Each row is a point. A path goes straight from each point to the next, and from the last back to the first. The post is the endless flat space through its rows: a point in 2 columns, a line in 3, a plane in 4, and so on, so that a path can go around it. How many times does the path go around the post? Going back the other way cancels.
In the rows, 100 means zero.

Post (2 x 3):
111  157  111
66  90  87
Path, 20 rows:
120  65  54
110  89  112
74  131  135
10  148  86
91  153  54
56  124  72
62  146  120
72  61  135
170  96  98
122  137  83
179  122  135
76  42  137
39  69  118
164  99  95
135  131  79
55  115  71
53  178  129
92  113  139
120  6  73
112  121  124
Times around: 1

Post (8 x 9):
94  86  70  89  122  77  117  140  93
95  122  150  88  93  79  71  113  65
118  125  46  130  103  144  58  77  132
71  87  136  137  112  166  116  111  112
78  133  182  48  93  111  122  87  55
106  90  69  108  86  126  76  117  157
143  106  64  52  73  76  67  141  66
102  93  136  115  35  136  119  89  112
Path:
65  69  105  178  96  100  15  165  91
92  137  81  80  100  128  89  154  115
84  140  93  121  91  47  110  149  40
95  111  94  51  85  184  71  101  146
132  48  79  33  58  98  111  105  89
84  75  126  130  128  114  135  101  78
139  155  101  92  99  116  91  62  93
90  122  63  95  76  121  173  132  98
109  108  24  56  62  72  150  129  42
90  133  114  67  124  73  25  126  62
106  141  74  130  65  102  14  118  116
80  156  138  130  105  139  116  108  113
128  106  97  5  80  83  184  83  107
111  26  125  140  105  121  75  110  131
69  96  91  58  130  86  89  117  130
58  119  91  56  133  130  123  107  130
102  167  144  47  76  135  81  88  90
138  143  134  112  102  150  117  83  66
109  58  140  127  94  137  144  126  32
72  93  83  53  152  89  101  70  104
91  88  138  76  50  101  88  135  108
90  162  92  102  97  140  121  115  105
125  122  178  91  53  154  94  106  120
109  61  50  68  142  110  192  68  107
100  73  107  119  94  121  35  96  86
Times around: 2

Post:
128  111  84  109  83  139  109  122  108  78  141  104  97  114
61  121  113  81  83  161  107  114  102  32  86  116  91  70
122  86  137  144  59  108  110  131  69  27  123  69  121  133
85  68  68  35  130  96  71  121  128  139  103  78  75  50
73  83  32  66  141  85  84  81  91  143  132  103  109  71
60  103  93  78  120  101  158  85  136  101  115  122  108  64
66  152  49  86  114  124  92  91  131  81  114  86  97  102
95  81  97  121  88  67  111  119  114  79  105  134  102  109
111  79  90  118  110  78  139  121  87  108  103  88  81  91
100  118  126  100  103  78  118  102  85  126  106  142  112  131
104  68  97  109  81  106  126  88  68  90  117  80  95  143
85  99  112  105  61  116  100  122  101  89  138  86  79  75
109  107  109  141  67  110  113  42  106  109  81  132  91  60
Path, 26 rows:
109  89  109  71  106  125  168  110  124  107  56  103  60  46
73  82  83  75  127  80  126  79  91  103  97  128  77  37
138  89  120  132  72  116  77  91  156  44  87  14  83  103
79  117  97  96  113  83  87  128  120  57  106  60  75  77
57  89  144  102  99  114  92  127  66  128  123  39  75  83
124  56  97  121  49  151  73  169  156  49  150  118  107  47
42  99  112  81  90  69  154  97  73  91  136  125  125  104
86  149  95  115  88  108  153  88  110  89  139  51  120  100
146  118  102  106  92  76  93  96  70  125  37  125  5  126
80  48  122  57  133  111  101  98  82  117  70  73  44  67
83  81  34  114  109  85  75  95  140  105  161  76  127  108
98  117  160  135  55  104  137  143  128  66  109  109  130  56
105  128  54  82  120  120  125  57  137  88  118  75  123  68
93  116  85  77  101  120  109  88  97  73  119  95  75  77
98  36  142  141  93  72  110  94  93  75  136  104  125  96
26  130  29  86  130  153  114  92  138  121  160  151  126  64
119  79  71  44  125  87  109  100  114  161  95  109  91  96
155  96  20  94  110  84  104  117  98  140  93  111  31  82
71  115  54  17  111  108  84  62  119  138  115  65  78  100
47  129  49  92  128  100  136  87  86  98  142  155  103  94
108  65  74  106  130  47  103  99  82  97  64  180  61  68
108  111  61  53  148  121  114  126  77  95  58  120  76  68
95  83  86  111  119  71  81  153  105  30  105  81  118  53
136  62  106  132  108  69  100  95  91  102  103  101  91  86
80  118  93  142  116  75  114  86  106  94  95  117  126  92
103  145  82  144  53  135  117  56  109  113  143  93  118  122
Times around: 4
